Each row is a point. Before rounding, the points of a table are all equally far from one centre. They may lie mostly on one side of it. Write the centre, to within rounding.
In the rows, zero is written as 128.

Points (5 x 2):
[[ 62 147]
 [151 104]
 [157 182]
 [ 62 143]
 [ 71 117]]
Centre: [116 146]

Points, 12 rows:
[[130 116 132 209  63 154]
 [127 121 116 183  64 192]
 [ 88  75 205 138 132 169]
 [132 111  87 176  82  97]
 [119 188 153 118 161 143]
 [ 73 121 161 198 175 186]
 [ 96 169 123 109  82 125]
 [137  87 193 154 165 105]
 [133 155 162 123  67 165]
 [ 46 164 125 146 113 176]
 [117  64  96 124 140 197]
 [ 67  82 171 120  81 155]]
Centre: [111 116 135 154 129 146]

Points (17 x 12):
[[214  34  86 157 165 128 156 149 118 146  89 130]
 [135  96  73  98 188 128 134 111 111 153 133 152]
 [204 153  90 146 145 142 103 207 160 178 105 181]
 [161 116  96 140 152  95  88 157 195 151 108 112]
 [177  52 104 144 174  82 147 150 177 130  98 155]
 [104 122  94 128 153 147 127 157 135 193  90 113]
 [223 101 101 203 168 181 148 179 111 138  62 159]
 [179  78  75 137 146 131 133 139 196 165 131 180]
 [177 184  88 152 171 120 160 167 135 161  63 161]
 [122 133  46 150 130 147 156 210 132 130 157 177]
 [195  83 108 172 186 183 141 159 177 165 107 136]
 [123 116 103 155 134 193 148 202 184  66 110 161]
 [181 136  70 202 137  97 178 179 102 145 134 161]
 [120  75 106 116 131 163 135 179 189 171  96 155]
 [211 121  71 213 136 108 167 159 131 152 114 164]
 [134 115  65 131  89 162 153 106 102 105 105 204]
 [240 135  69 170 139 113 113 162 158 130 102 194]]
Centre: [164 111 103 145 136 143 128 164 123 115 103 151]

Points, 27 rows:
[[109 120 111  86 197  61 109 143 139  91 116 141 149 105 166  80 129 147
  131 117]
 [125 161 120 143 161 145 156 143 120 125 158 200  81 125 197  88 176 123
  131  98]
 [150 143 114  97 200  94 134 134  94 115 101 170  76 121 119  78 163  26
  123  99]
 [110 159 160 138 166  57 120 162 115 141 131 139  42 112 121 149 129 127
  138  78]
 [158 182 108 131 214 139 165 123 145 134 182 169 141 156 161  83 159  79
  114  62]
 [133 175 111  99 178  80 131 209 142 125 148 116 149  92 180 115 158  80
  151  58]
 [172 176 143 106 132 103 181  94  92 136 145 164 116  91 193  86 124 132
  148  60]
 [117 156  83  97 206 105 123 144 165 155 117 178  96 131 147 129 106  51
  149 104]
 [120 140  75  51 194  96 170 179 120 115 150 158 126 127 148  75 139  63
  197  82]
 [141 151 142  68 222  84 103 145 131 114 148 137  88 121 170 102 183 101
  131  55]
 [133 176  67 122 171  84 139 162 141 100 167 159 159 165 132 131 122  39
  113 117]
 [174 108 114  94 166  87 158 132 135 114 142 160 110  99 174 135 109 169
  159  36]
 [171 117 104  98 249  73 162 135 126 144 149 168  98 118 159 109 162  81
  125  73]
 [143 218 126  96 193  22 180 133 113 112 155 163  84 102 129 114 182  89
  129  70]
 [ 93 147  98  65 152  87 148 151 137  80 154 202 155 104 175 147 147 113
  120  77]
 [148 182 164 152 154  87 142 108  80 117 150 134 146  97 151  76 169  89
  196  80]
 [110 135 109 152 211  78 125 161 131 114 160 204 128  97 132  80 108  92
  166  85]
 [101 178 113  80 197  54 143 138 138 189 164 162 165 122 133 101 108 123
  162  62]
 [119 156 152 104 205 125 155 140 126 131 137 127  69 120 164 121 115  98
  134  23]
 [ 78 156  90  64 115 105 147  85  97 149 156 166 103 113 159  85 139  91
  113  66]
 [146 132 138 103 174  78 116 179 133 139 155 124 119 138 185  50 143 140
  141  60]
 [130 168  84  68 170 128 146  97 135 164 156 156 104 111 188 161 147  82
  141 120]
 [149 146  67 106 123 110  93 185  97 122 177 123 137  76 121 108 139 101
  188 100]
 [142 200 132 114 208 122 166 153 151 182 113 122  91 135 160  91 178 111
  146  62]
 [104 163 148  64 196 116 146 114  86 166 118 111 146  89 107  85 155  91
  142  55]
 [141 142 126 114 203 106 158 127 124 137 124 205  89  75 133  66 139 146
  147 142]
 [117 180  73 133 226 106 103 110 107 151 142 171  93  77 153 112 147 107
  151  94]]
Centre: [139 156 105 108 156  96 152 134 120 124 140 147 119 127 117 112 149 113
 143  89]
